Rows are points. Examples show where two turns around zero, p and q, send a point. Write where each new point lands after one turn and then the other. Backwards means that the second turn is done in reverse. Each puzzle has new turns, and all numbers are rounded.

Turn p:
[  0 -38] -> [-17 -34]
[ 1 35] -> [17 31]
[-14 -21] -> [-22 -12]
[13 24] -> [22 15]
Turn q:
[-18  13] -> [-22   3]
[41  3] -> [35 21]
[-24 -16] -> [-14 -25]
Where do these land?
p, then q backwards: [ 32 -30] -> [ -5 -44]
q, then p: [-9 12] -> [-9 12]
p, then q: [-16  35] -> [-16  35]
q, then p: [ 14 -26] -> [ 14 -26]
p, then q: [-22   8] -> [-22   8]

Turn p:
[-43  -8  37  -8] -> [-24 -31  42  -2]
[  0 -18 -19 -35] -> [ -3 -21 -25 -29]
[ -8  14 -49 -10] -> [-26   8 -45   1]
[29 11 -6 40] -> [26 31 -5 31]
[17 -6 13 21] -> [24  7 11 13]
[ 6  7 24 -7] -> [  4   7  22 -13]
Turn q:
[13 19 -2 -9] -> [ 12  17 -12  -6]
[-32  24 -22  19] -> [-26  29   9  29]
[-20   4  19  16] -> [ 0  4 31  8]
[-21 -13  16 -16] -> [-14  -8  20 -21]
[ 60 -33 -11  -9] -> [ 30 -41 -47  -9]
Where do these land?
p, then q: [  5   6 -40  -4] -> [-25  13 -23  18]
p, then q: [10 56 -8  6] -> [-4 56 13  8]
q, then p: [-18 -33  17 -19] -> [ -2 -37  14 -22]
p, then q: [-13   9  15  22] -> [12  0 26 12]
p, then q: [ 16 -38  16  -5] -> [ 22 -30 -19 -15]

Turn p:
[  7  37  -7  16  10   2 -40 -34   0] -> [  9  39   9  29  -2   5 -24 -34 -16]
[  5  -5 -10   9 -35 -50 -17  29 -21] -> [ -4 -10  -7  16 -43 -49 -13  26  -2]
[  0 -11 -22  -9 -33  13  35 -16  33] -> [ -3   7 -41 -18 -13  24  21  -2  36]
[ 33 -13 -29   4   5 -15   1  22  43] -> [ 48   7 -16  -3   3 -11  -9  21  38]
[  5  37  11 -14  42  27  31  33 -20] -> [ -3  23  23 -15  52  -1  31  29 -30]
[-54 -27  -1  -7 -53   0 -13  -8  22] -> [-49 -20 -16  -8 -39  24 -29   0  35]
[  2  12  -4 -19  30  -3 -12 -16 -22] -> [  2  10   7 -12  19 -14 -11 -23 -29]
[-1 -1 35  0 31 -2 44 14 -1] -> [ -5 -17  27  -8  35  -8  42   6   8]
[ 23  -4  36  -8   3  19 -18  -7 -27] -> [ 14 -12  32  -6 -14  14   9 -11 -38]
[-19 -25 -10  27  -2   9 -10 -17  -7] -> [ -8 -26 -18  24   2  16 -16 -13  -2]
Turn q:
[ -6 -12  -3  33  16 -41 -66  23 -18] -> [-26   4  10  55  20 -53 -33   2 -19]
[  9  -4 -19  -5 -25 -12 -26 -27  20] -> [-20   8  -6   3 -18   7 -31 -33   9]
[  4   6   4  -6  31  23  -5 -34   7] -> [  8  23  -7 -16  28  20   2 -21 -18]
[  7  21 -17  11 -11  33 -11  -5  -1] -> [  3  -1 -13  16 -13  31  -1  -6 -25]
[ -4 -22  19   6 -21 -13  46  29  28] -> [ 11 -28  16  -2  -5   4  17  20  58]
[ 23   1 -25  -7   8 -22  18  16  33] -> [ 24  -2 -31   1  -2  -5 -20   4  38]
[-36 -26 -30  -4 -10  25  -6   0 -35] -> [-40 -40 -11 -15   2   2   7   5 -35]
[ 42  11  16   8   4  30  36 -33 -36] -> [ 46   0   3 -17 -12   8  46 -36 -27]
[-15   3  30 -22 -11   7 -27  31 -15] -> [ -7   1  40  -2  -8  -5 -16  36 -21]
[-23  21  26 -13  19 -31  41   0  17] -> [  4  35   0 -22   9 -11  29  27  40]
Where do these land?
p, then q: [ 19  35 -31  11  17  -4 -23  -9 -11] -> [ 11  30 -19  30 -15 -20   6 -11 -26]
q, then p: [  1 -11 -10  19  22 -38  -3  48  13] -> [ 28 -10   6  30  11 -30 -24  20  34]
q, then p backwards: [ -3 -21 -37 -25  38  12  73  11 -13] -> [ 24 -54 -35 -33   8   5  59  15   0]
q, then p backwards: [ -6   6  31   2  21  13  21 -16   5] -> [17 18 13 -9 19 19 24  0 14]
q, then p: [-25 -23  20   8  10  41 -17 -14  -2] -> [-15 -25  22  -8  35  19   6 -12 -27]
q, then p backwards: [  0  12  23  31 -69  19 -17  12   0] -> [ -5   2  56  39 -40  11 -27  -5  -3]
p, then q backwards: [ 19  17 -18 -35 -25  -9 -18  46  16] -> [ -1  35  11 -55   1 -23   6  27   0]
p, then q: [ 24  -5   5  -8  -5  -9   4 -18 -22] -> [  2  -5  -2 -17 -21 -15  13 -21   1]
q, then p: [  7  -6  -9  17  -6 -10 -17 -14  24] -> [  0   8  -2  22   3  16 -16 -22  10]
q, then p: [-37  -4  25 -21  -3 -14  -3 -46 -11] -> [-52  19  20 -29  12  -7   8 -19   4]

Turn p:
[ 24  -6 -22 -33  17  35  20  17  13  13  43 -27] -> [ 30   9 -23  -8  64   0  23  -2  25   7  14  18]
[  0 -14  37  -3  -9  30  -5  11 -26  45 -18   9] -> [ -6  10  -6  10 -10  19 -39  20   0  30  40  24]
[-17  21 -35  -6 -18 -25 -44 -23 -11 -13 -25  21] -> [-40  -4 -19 -14 -21 -18 -15 -11 -25 -39  -6 -36]
[  5  46  40  40 -17  18 -16  18 -17  20 -41  25] -> [-18  36  -1  23 -49  15 -59  25  14   1 -17  14]
[-37  21 -30  14  11 -34   1 -20 -36 -21 -25  11] -> [-40 -26  -5  23 -12 -16   3  15 -40 -19 -33 -25]
[ 18 -25   4 -27  37   7   5  12  27 -14   7  -5] -> [ 31 -11   8 -25  33   2   0 -27  -3  19  -9  13]
[  3 -21 -24  12  26   2  -1   0  27  11  20 -20] -> [ 32 -27   1   2  24 -19   6  -7  23   0   4 -12]
[-18 -21 -22  18 -14  -2   9  -8   6 -38  15  25] -> [-22 -29  27  -9  -5 -11  25  -8   5 -31  -6  14]
[  1   3 -13   2   8 -14  -1 -56   6 -19  14  -4] -> [-12  -8   8  24   5  -7  24 -42  -6 -13  -2 -27]
[-15   8 -40  10 -28 -39  17 -35   5 -22 -44  13] -> [-47 -29 -19  -4 -45 -19  29 -15  -8  -6 -29 -25]
[ 45  -7  26  -6   4  -4   1  30 -17  25  22  -5] -> [ 51  24 -16   6  -2  17  -4   8  -9   4  19  30]
[-34  28  46  20 -29 -17  -4  20   5  31 -13  29] -> [-15  39  27   2 -51 -24 -25  39  -1  16   6   3]
[ 19   2  22 -37  17  27  12  13   0   4  21 -20] -> [20 28 -4 -5 43 21  4 -4  0 23  8 16]
[  3 -34  12  -5  -5  15   6  21  18 -20  25 -52] -> [ 34 -10  22 -25  27  36  29  11  23   8  12  -9]
Turn q:
[-27  20   1 -33  32  14   2 -17 -27 -27  21  37] -> [ -8  27  11   9  35  21 -25  -4  37 -37   9  30]
[ 29  49 -27  16 -38   1  39 -16 -27 -13 -10 -26] -> [-26  60 -29 -20 -42   6 -11 -18 -36   6   0  -3]
[ 36 -54  -5   2  17  25   6 -13  26  22   3 -10] -> [ 61 -16 -18   8  -4  -6   9  -2  13  10   7 -43]
[ 30 -29 -13 -17 -26 -30 -23  11  -1   8 -23 -18] -> [ 25 -31 -23  -9 -17 -22 -10  -1 -25  21 -32  15]
[  2  16 -14   5 -24  18   2   3  35  17   2 -30] -> [  1  10   3 -24 -25   8  12  20   0  40   5 -16]
[ -6 -10 -30  -6  49   2  27  25 -14  -4  22  47] -> [ 19   5 -22  19  30  21  16  22   5 -54  33  21]
[  0  24 -15  14  -6   6  -5 -13  -7 -61  -3 -17] -> [-34  25  -7  20 -19  16 -44  14  -5  -2 -13 -10]
[-34  23  34   1  23 -38 -11  -7  18  -1 -49   1] -> [-40   2  27   3  27 -47  20  18   7  -6 -41   0]
[  4   8  44  -2   7 -10   6  12   7   2  47  14] -> [ 11  -6  56  -4   7   4  -3  -7 -13 -21  27   2]
[-29 -31  44  -3   5   1 -27  19  15  23 -13 -35] -> [ -7 -53  23 -18  34 -16   6  -1   4  30 -12 -28]
[ 14   5  -5  11 -18  19 -23  19 -22  35   4  22] -> [ 10  -8  -4  12   0  24  28 -29 -12  25   9  27]
[-10  11  19  16  -5 -27 -12 -11 -15  20  41   0] -> [-12  -8  30   2  -3 -23  -6 -21  -8   5  40  19]
[ -9 -32 -32  -7 -15  19  19  -9  12 -20 -43  14] -> [  1  -7 -46  -2 -22  14  10  10  32 -17 -36 -14]
Where do these land?
q, then p: [ 13  14 -31  -8  14  12   1  14   9   8   6  20] -> [  4  12 -14   5   7  -6  -4   5  18 -13 -17  35]
p, then q: [-12  10   2  -2  11   4  28   2  -3 -22  28   0] -> [-10  12   6   6  19  -5  21  -1  -8 -31  -6 -16]
q, then p: [-14  -2   5 -17 -92  -2  24  30 -18  31  46  13] -> [-57  24   7 -22  20   9  31 -36 -13   6  71  41]
q, then p: [  0  17 -15  37 -47  10   6   3  -6  13  -8  35] -> [-52   3   4  15 -15  -7  31  10  29   3  14  19]
q, then p: [-11  -6 -11   1  -6  -6 -19   6 -17 -22  -9 -58] -> [  2 -21 -17 -12  12 -13 -29  25 -18  -8  30 -33]
p, then q: [-14 -60  -5  -9  28   2  10  29   4  13  11  33] -> [ 47 -36  12  14  16 -14   0 -21   0 -36   8  29]
p, then q: [ -3  16  17  -5   9  27 -21   0  -8 -12  -7   2] -> [-13   7  14  17  23  10  -5   2  14  21  -8   1]
q, then p: [  7   3   2 -13   5 -20  -3  20  -6 -28  -7   9] -> [-10 -13   5  -9  -6  16 -23   4 -17 -14 -14  11]
q, then p backwards: [-15  16  -7  -8  20   3  -9 -52  10  12 -33  34] -> [10 44 -9 18 -9 21 35 -4 36  8 26  6]
p, then q: [ 27  -5  10  13 -13  -5 -22 -69  -3  20   6   2] -> [-19  14   8  11 -47 -13 -27 -17  17  21  40 -21]
q, then p backwards: [-15  21  -8  24  32 -15 -15  31   7  17  -8  21] -> [-24  -1  -7  -6  -1   4  41  -3 -34   1  33  -2]
q, then p backwards: [  1   9  20 -15  27   3 -17 -35  50 -47 -17 -43] -> [-52  52  17  28  26   4 -21  21  29  14 -18 -20]
p, then q: [ 35 -33  22   1  11 -12  36  21 -20  19  -8 -69] -> [ 59  12 -34  -3  -6  35  41 -19 -26  19  25 -26]
